Each row of a before or after table is a point. The points were changed in one or more steps. Then noise was added and the rows were shuffled. The steps act on columns, c1 being the first. Name the steps. A step turns or swaps two columns, mirrors them in a line or flattens them onto one, adds a multiple of one to another, or multiplies or shifts one. Angles are multiples of 10 degrees, from the lower column toward the higher: turns from -170 to 170, lines from 10 to 170 but not 90. Use the fewest steps. Two steps may share a column if one is a turn and the other turns, adds or multiplies; they go together, in the order done. Otherwise the lowest column goes first.

Before (8 x 2):
[[  3 -12]
 [-33 -25]
 [  0 -12]
 [ 11  19]
 [-12  -8]
 [ 13 -10]
 [-16  26]
 [ 18  21]]
After, 8 rows:
[[  32   39]
 [  54   42]
 [ -50   52]
 [ -34  -17]
 [   8  -22]
 [  39  -19]
 [   0  -24]
 [-100  -49]]
Steps: multiply c1 by 3; multiply c2 by 2

Before, 9 rows:
[[ -6 -35  -5 -18  25 -60 -33  20]
 [-35  49  42 -25  39  19   5  20]
 [ 29  45  58 -19   7  18  15  21]
 [-25  80  58  -9 -13   4  50 -62]
 [  5 -10   7  33  22 -38   6  49]
 [-43   0 -32   2 -52 -27 -28   4]
 [-80 -10  51 -15 -28  16 -17 -38]
 [ 24 -17 -26  -9  40  36  11  46]
 [-48 -45 -12 -28 -25 -45   2  34]]
After (9 x 8):
[[ 37  43  58  38   8  13  40 -62]
 [-16 -38 -12 -34 -40  33  46  35]
 [  8   9   8   9 -44 -11  -2  49]
 [-41   1 -33  -1 -16  53  30   8]
 [-34 -29  -6 -24 -64 -15  -7  19]
 [ 19 -13 -26 -14  28 -46 -20  46]
 [-44 -10  55 -13  23  27  69 -35]
 [ 22  19  55  13  13 -10 -20  22]
 [ -8  16  43  13  13 -42  33  23]]
Steps: turn c1 and c7 by -70 degrees; flatten c2 and c4 onto the line at 40 degrees; turn c5 and c6 by -100 degrees

Before:
[[-16 -10  -1 -10 -17  26  11 -28 -12  -5  25   4]
 [-38  13 -21  49   4   4 -48   1  -9   1 -30  25]
 [-33  10 -36  52 -20 -25 -23  -3  -7  11 -46  -3]
 [  0  -3 -26  -1   8 -28   6 -18   3  28  10  25]
 [-18 -12  -1 -14  -5   5  21 -17  32   7   4  11]
 [-43 -10 -15   8   8   6  -1  28 -20   3 -35 -20]
 [ 24  11  24  21  22 -25 -15   4 -16  -5 -30 -11]
 [-13 -19  -7  13   7  24   8  19   3 -15  21 -25]
 [ 21  16   9  21  -6 -40   9  25  -8  19 -23  29]
 [ 15 -27  -9   9   1  23  17 -32   1  15  -8  19]
 [-24 -19  -3   2 -11  17 -28  32  -5  11 -18 -38]
 [ -9 -28  12  30   0 -21  -3 -19  -9  13 -12  21]
 [-13  28  35  45  26  15 -21  35 -22  16  -9 -45]]
After:
[[ -24   20    5   -2  -10   19  -30   32   -3  -11  -19  -39]
 [ -19   -4   14   13   -4    6   20  -16   33   -7  -14   11]
 [ -32   46   41  -61  -21  -24  -23   -6   -9  -13   10   -2]
 [ -12  -22    6  -13   10   25    8   20    3   15  -19  -25]
 [ -43   32   29  -14    6    8   -2   26  -19   -1  -11  -19]
 [ -36   30    8  -52    6    3  -50   -1  -10   -1   13   24]
 [   1  -12   63  -10    8  -25    4  -19    4  -26   -4   26]
 [ -16  -24   13   10  -18   24   11  -28  -11    6  -11    6]
 [  21   22  -40  -16   -6  -40    8   24   -8  -21   16   26]
 [  16    8   14  -11    3   25   16  -31    3  -14  -27   18]
 [  26   29  -75  -12   22  -26  -14    3  -18    4   10  -12]
 [ -11   14  -56  -26    0  -20   -5  -17  -11  -11  -26   21]
 [ -14    8 -120  -30   25   17  -20   34  -18  -14   26  -47]]
Steps: turn c2 and c11 by 90 degrees; turn c3 and c4 by 160 degrees; multiply c3 by 2.5; multiply c10 by -1

Before (9 x 20):
[[ 51 -42  23  39   7  50 -60  -4 -11  45  19 -14   0  19 -34  17  -4 -26
  -28 -29]
 [-36  16  18 -11 -24  -8 -43  12 -21 -34 -10  33  11  34  -4  85 -51  24
   15  38]
 [-29  10  14 -10 -26 -50  -6   2 -43   8 -29  12 -25   7 -10  36 -51 -19
  -28  32]
 [ 57  11  15  47 -19  56   5   5  18   8  28 -20 -36   8  -6 -10  36  46
   63 -23]
 [-63  29  -6 -27  -9 -39 -16  41 -17   6 -17  12  19  41 -28  35 -11  11
  -15  75]
 [ 97 -14   5  34  20  21   3  30 -13   5  16  -4 -17   9  18  17  29  72
   36  10]
 [ 94  -3  26  35 -23  21   4  23  16 -20  -9 -26   5 -30 -45  -5  27  75
   62  29]
 [-50  33  19  -4  26  -9 -31  44 -43 -29 -24  42   7 -15 -14  48 -20   0
    9  15]
 [ 90  14  22  19 -13  28  10  -7 -12 -51   1 -30   6  18  -6  -5  66  45
   32   6]]
After (9 x 20):
[[ -98  -14    4   36   19   19    6   31  -15    2   18   42  -21    9
    17   16   28   69   34   25]
 [ -86   16   21   19  -12   24    7  -11  -15  -50    1  -39    6   16
    -4   -3   64   43   31   25]
 [-101   -4   23   34  -24   24    3   28   20  -18   -8   10   -2  -29
   -45   -5   32   74   63    0]
 [  19   10   14  -11  -21  -50   -8    2  -42    8  -29   16  -25   13
    -6   39  -50  -19  -31  -37]
 [  22   14   20  -14  -26   -8  -39   10  -21  -29  -11   55    8   38
    -4   84  -46   25   14  -44]
 [ -43   10   14   49  -18   56    1    3   16    8   29  -11  -41    7
    -8  -11   35   44   65   42]
 [  44   36   22   -6   26   -9  -34   43  -46  -34  -25  107    9  -15
   -16   46  -20    1   10  -32]
 [  37   27   -3  -26  -11  -39  -15   40  -17    7  -15   79   19   39
   -31   32  -13   10  -13  -92]
 [ -40  -49   23   39    7   47  -62   -3  -15   46   19  -18    1   17
   -34   20   -4  -28  -28   44]]
Steps: turn c1 and c20 by 160 degrees; add 1.5 times c8 to c12

Before, 8 rows:
[[  23   -4  -19  -12  -28  -36   96  -69   49  -19  -15   -2  -19   11
     4   37   35   11    2   11   -7   -2   32   -8   25  -29   -1   42
   -14   27  -14   -9   -3  -14  -22  -35  -47    0  -38    4  -11    8
     4  -25  -25   29   -8  -33    2   14  -18   -3  -31   18   23    7
    -9   11  -17  -19  -39   -1  -20   17]
 [  -2   -7   10   14   19  -14   27   25   29   -4  -16   -7   -7   10
   -15  -33  -11    9   -1    0  -19  -16  -18  -11    3   -7    1   18
   -35   22   43   40   22   -8   -7   23   23   31   24    5  -19   -5
   -20  -26   12   30  -18  -25   18  -15  -19  -11   -1  -20   13   18
    13   -6   -9   -7   11   -3   16   11]
 [  16    1    3   22  -13  -13   -7   36  -17   -1  -19   -9  -10   17
    22   37   35  -18  -21   64    2  -17  -10   -9   34   32   -6  -16
    19  -48  -24   -6    6    0  -23   -8   15   20   29  -31   -8    8
    -6  -16   10    6    3  -75   -5   -6  -11    5  -47   12   24   20
   -23  -61  -23  -23   26    3   11    0]
 [  13  104  -30   14  -27   10   21   12  -28  -20   18    2  -15    4
    15  -30  -16    1  -13   -4   50   34  -60   -8   15  -10   40   -1
   -13  -37   18  -17   35  -18  -10  -39    0  -43   20   -1  -21    1
   -21  -20   15   12    6  -32  -16   -8   -4   20    5   37   14    3
    16  -42  -11   86   15   82  -27   13]
 [  25   -2  -24   -4  -26    7   -7    6  -15  -13   35   30    3   -7
     7   18  -20    0   -8   -8  -11  -10   32    5   20    3  -14   34
    20   -7   -5  -18   17    7   19  -30   38   27    0  -20  -21    7
   -17  -10   -5   10   -6   14    6  -12   -6  -11  -10   27  -12   -5
   -13   12  -17  -23  -14    7  108    8]
 [  24   10    9   33  -14   -8   -4   32  -22   19   37   25    6    2
    19  -14  -15    8  -19    1   -9   -1  -39   14   19  -23   -2  -23
     3   -6  -20   13  -18   -5  -15  -44   61  -39  -14  -28   92   -2
    -8   25  -64   -3   48    5   17    1   -3   60  -14   23    9    0
    -4   14    8  -15 -107   -1    3   11]
 [ -10   59   12   -3   13  -10    5   15   18   53  -22   33   70   23
    22  -23  -12   35    0   -9  -21  -20   33   -7   33    4   40   -7
    20   26  -21    6  -13   -2  -30    7   41   36   11  -20  -18  -32
    -9  -23   14   29   36   10  -16   -9  -12   14  -52   15    7    3
    15   -3  -26  -11   19   -6  -13    6]
 [  28    7  -26   33  -16   -6    0  -17  -12  -16  -17   -6   60   -1
    22   30   30   29  -21   -4    5   12   36   25  -73  -26   15   -8
    16   30  -14    8  -17  -15  -40    5  -19   30   25  -11  -27   -6
     8  -21   12   27  -15    7   -2   64   -5   -7  -20   40  -14 -121
    -3    6  -21   -6   14  -13  -18    6]]
After:
[[  11  104  -31   14   15    9   21   12  -27  -20   18    1   32    5
   -29  -31  -16    1  -13   -4   49   34  -61  -10   17  -10   40   -1
   -14  -37   19  -18   34  -19  -10  -40    0  -43   20   -2  -20    0
   -21  -19   15   12   64  -32  -16  -60   -4   20    6   36   14    3
    16   85  -11   86   14   83  -26   12]
 [  28    7  -25   33   22   -6    0  -19  -11  -16  -16   -5    2   -2
   -16   31   30   28  -21   -4    5   11   36   27  -72  -26   16   -8
    15   29  -14    8  -18  -14  -39    6  -18   30   25  -10  -27   -6
     7  -21   10   27    2    7   -3   94   -5   -5  -21   41  -12 -121
    -3  -23  -21   -6   13  -15  -20    5]
 [  24    9    9   32   20   -8   -3   31  -23   18   37   26   46    4
   -15  -14  -15    8  -20    2  -10   -2  -38   16   18  -24   -1  -23
     2   -5  -22   13  -18   -6  -17  -45   62  -38  -13  -27   92    0
    -8   26  -64   -5  -61    4   18  -47   -2   60  -14   23   10    0
    -5    3    8  -17 -108   -1    5   11]
 [ -10   58   12   -3   22   -9    5   16   18   52  -23   31   54   24
    12  -23  -11   36    0   -9  -19  -19   34   -9   32    4   40   -6
    19   25  -22    6  -12   -2  -30    6   40   36   11  -21  -18  -33
    -9  -22   13   31  -23   10  -16   45  -11   15  -53   16    7    3
    15   28  -27  -10   20   -5  -14    6]
 [  23   -4  -18  -12    5  -36   96  -69   48  -17  -15   -3   11   11
   -29   36   35    9    2   11   -6   -2   33   -9   23  -29   -2   43
   -13   28  -14   -9   -4  -15  -22  -36  -47    0  -37    3  -12    8
     4  -24  -25   29  -13  -33    3  -41  -19   -3  -30   17   22    7
   -10  -27  -16  -20  -38   -2  -21   17]
 [  16    1    4   21   23  -13   -7   37  -17   -2  -18   -9    5   17
   -14   36   36  -17  -22   63    3  -16   -9   -9   34   31   -7  -17
    19  -48  -24   -5    7    2  -23   -8   15   19   30  -30  -10    8
    -6  -16   11    6   94  -74   -5  -20  -11    5  -47   12   25   19
   -23  119  -23  -23   26    3   11    1]
 [  -2   -8   10   15  -16  -13   26   25   30   -5  -15   -7  -18   11
    19  -33  -10    9    0    0  -18  -14  -19  -12    3   -7    2   18
   -35   22   43   41   21   -9   -6   24   25   32   23    7  -20   -5
   -19  -26   12   30   23  -25   19   12  -19  -12   -1  -20   13   19
    14    1   -9   -7   12   -3   16   12]
 [  26   -2  -23   -4    5    8   -9    6  -15  -14   36   30   39   -8
   -28   19  -20    0   -9   -9  -11  -11   32    5   20    0  -14   33
    20   -6   -4  -19   16    7   18  -31   38   28   -1  -19  -21    7
   -16   -9   -5   10  -13   14    4  -42   -7  -12  -10   27  -12   -6
   -12  -28  -16  -23  -14    6  108    8]]
Steps: swap c5 and c15; add 1.5 times c36 to c50; turn c13 and c50 by 40 degrees; multiply c58 by 2.5; turn c47 and c58 by 140 degrees

Before:
[[  18  -66  -20  -11    0   -8   11    2   53    6    7  -15  -19    6
    25  -12  -11   33  -49  -40   -4   20  -28   -7   12   -8   24  -18
    17  -34   -6  -23   36  -19   14  -37  -15   16  -20  -25  -22   -4
   -20    9    2    9  -24  -17    0  -24   10   50   -5   -4 -121   -7
    22    4   -6   18  -10  -15   26  -30]
 [  -5   -7   13   25   -3   25    8  -12   57   14  -20   -1  -36   11
    -3  -42   20   -7  -18  -19    5  -17    1    7    6   -1   25  -10
   -22    8  -11  -24   25    3   -4  -11   -3  -13  -18  -13   -4    3
    28  -61   -6  -38  -29   -5   13  -17   12   13    3  -39   31  -30
   -33    1  -14   34  -19    6   -1  -32]
 [  -1  -13   -5   22  -14  -23   12  -77   -2    9    0    7  -17  -45
    -8  105   16  -20    5   42   20    9    2    2   20   -6   11   20
   -17  -74  -13   37   32  -15   -3   43   -1   -4  -21  -22   -8   22
    -8  -11   -5   15   -5  -23  -15  -23    9   20    1  -38   35  -35
   -47   -3  -35   31    0   14   -3   84]
 [  23  -10  -27   29    2  -13  -25   -4   -4   11   -2  -11   12  -15
    15  -21   -4    4   -4  -36  -89  -19  -26   12  -13    1  -18   26
   -33   18   32  -23   12   78    7  -36  -28  -11  -24   18   26   28
    -7   25  -31  -29  -13    6   12   -1    4   23  -13   -7   33   -5
   -29    3  -13   34   -1  -25   -8  -34]
 [  13  -15  -23  -27  -32  -12   13   -9    9    5   49    9   -8    4
     5  -21   19   12    0  -43  -26   -6   10   -8  -13  -20 -119    1
    27  -28    0  -12  -16   13    4    5  -10   18   13  -11    7   24
   -12    8    4    5    1  -30   11   -3   -6   14    1  -29    9  -15
    23    5  -31   11  -24    8  -20  -23]
 [  18  -25   16   29  -56  -32   -9  -17  -10   13   -6   -6   32   -2
    -8  -23  -15  -12    3  -16    2    4   12   16  -15  -16   14  -10
   -15   22   -6  -16  -20  -15   -3  -38  -25   -6  -26  -19   -4  -52
     7   10    6   20   -5   -9   27    2  -13   12  -24  -19   45  -25
    23   45   32   32  -11  -39   -9  -15]
 [  -6   -9   -2    4   -5  -19    3    0    4   18  -19  -15   85   11
   -19   -1   24   68   -2  -19   -4  -10   -9   15   -5  -24  -30   15
    -8   14   -4  -10   23  -17    3  -35  -22   36   30   24   -7  -26
    50   15   -4   -9   -8   -4   32   12   10   13   -1  -19   14   -9
     6  -15  -16   13  -12  -55  -16  -19]
 [  19  -17   14  -47  -46  -23  -29   -4  -11    5  -10   20  -20    4
    14  -32  -15  -15    3  -44   15  -16    5   -4   -2  -20   14  -49
   -29   32   34  -21   25    0    1  -31   -1   29  -27   31  -51  -27
     7  -40  -61   16    3   -6   33   11    5   18    2   45   38  -36
    11   13  -12   22  -22  -11  -22   26]
 [  24   -3    4   11  -16   -8    1  -60   33   -1   36  -12  -11  -11
    22  -44   22   -3    0    8   -6   -5  -17   18  -18   -1  -35   23
    14  -48   12  -13  -31  -18  -38   23  -37   11  -11  -10   -4    2
   -18   11  -70  -76  -12    8    7    9  -96   17   -7   -2   23   23
    16   -1  -17   18    3    9   41  -17]]
After (9 x 64):
[[  19  -26   18   26  -57  -32  -15  -21  -12   11  -20   -7   32   -6
   -10  -25  -15  -12   -1    0    3    4   13   22  -12  -13   14   -9
   -17   25   -3  -16  -20  -18   21  -35  -26   -8  -24  -17   -5  -53
     5   10    6   19   -8   16   29    2  -15   18  -19    5   44  -25
   -16   49   33   29  -12  -36   -9  -18]
 [  -6   -9   -2    6   -4  -19    1    2    1   20  -21  -10   89   13
   -19    3   26   67   -3   -8   -7  -12  -13   15   -8  -25  -28   15
    -9   13   -3   -9   26    3   19  -29  -24   38   36   21   -9  -25
    52   16   -5   -9  -11   11   29    9    8   11  -16    9    9  -10
    -1  -18  -21   14   -9  -55  -17  -19]
 [  21  -10  -24   25    2  -11  -23   -2    0    9  -36  -11    8  -16
    16  -21   -5    4   -2   14  -88  -19  -29    8  -12   -2  -14   28
   -34   17   34  -23   13  -26    6  -35  -29  -12  -22   17   25   25
    -5   24  -31  -32  -10   11   13   -4    5   -2   75    6   34   -5
    34    5  -13   36   -3  -26   -7  -33]
 [  26   -6    4   13  -18   -8    2  -62   33   -3   28  -16  -11  -12
    23  -47   22   -3    3   29   -9   -7  -16   18  -15   -3  -38   25
    15  -52   10  -14  -29   -2   17   22  -39   15  -10   -9   -3    2
   -17   13  -68  -77  -11    5   13    8  -99   25  -17  -39   26   23
     0   -1  -13   17    4   10   40  -18]
 [  -6   -4   13   27   -5   26    6  -13   56   12  -23    4  -37   13
     2  -42   20   -7  -18   -8    4  -15    0    6    6    3   24  -10
   -22    8  -10  -25   26    0   40   -8   -1  -18  -15  -14   -5    1
    26  -59   -5  -38  -29    9   10  -14   15  -17    1   10   32  -31
    33   -1  -16   32  -21    4    3  -31]
 [  15  -16  -18  -27  -36  -12   11   -7    6    3  -12   12   -6    2
     7  -20   20   14    1   66  -24   -6   14  -10  -16  -20 -115    6
    27  -30    2  -13  -19   -2   25    5  -14   18   15  -11   10   24
   -14    6    4    3   -2   31   13    0   -5    5   13   12    7  -14
   -23    8  -27   10  -22    5  -19  -24]
 [  -5  -14    1   26  -14  -22   13  -78   -8    8   33    9  -18  -49
   -10  103   18  -20    5  -22   23    7    1    3   22   -4   12   18
   -12  -73  -11   33   28    3   33   42    3   -6  -19  -20   -7   21
   -11  -11   -7   14   -4   29  -12  -21   11  -28  -17    7   35  -39
    37   -5  -35   30    0   18   -5   87]
 [  13  -62  -20  -14    2   -4   13    1   52    7  -24  -14  -21    8
    26   -9  -12   31  -53   26   -7   24  -27   -6   11  -10   23  -22
    15  -33   -4  -25   35   -1    0  -37  -19   16  -18  -29  -23   -1
   -20    9    6   10  -24   45   -3  -24    8   35  -20   14 -123   -3
     2    9   -8   17   -9  -14   25  -27]
 [  17  -14   15  -49  -48  -22  -24   -5  -14    3  -42   17  -17    5
    16  -34  -17  -14    4   18   16  -13    2   -6   -4  -19   14  -45
   -28   34   35  -21   21    2  -44  -32   -5   28  -27   30  -49  -27
     9  -36  -63   17    3   21   35   10    6   14   -1  -14   39  -34
     0   14  -12   20  -20   -8  -16   26]]
Steps: mirror c11 and c20 in the line at 30 degrees; mirror c34 and c53 in the line at 50 degrees; turn c35 and c54 by 110 degrees; turn c48 and c52 by -140 degrees; turn c52 and c57 by -140 degrees
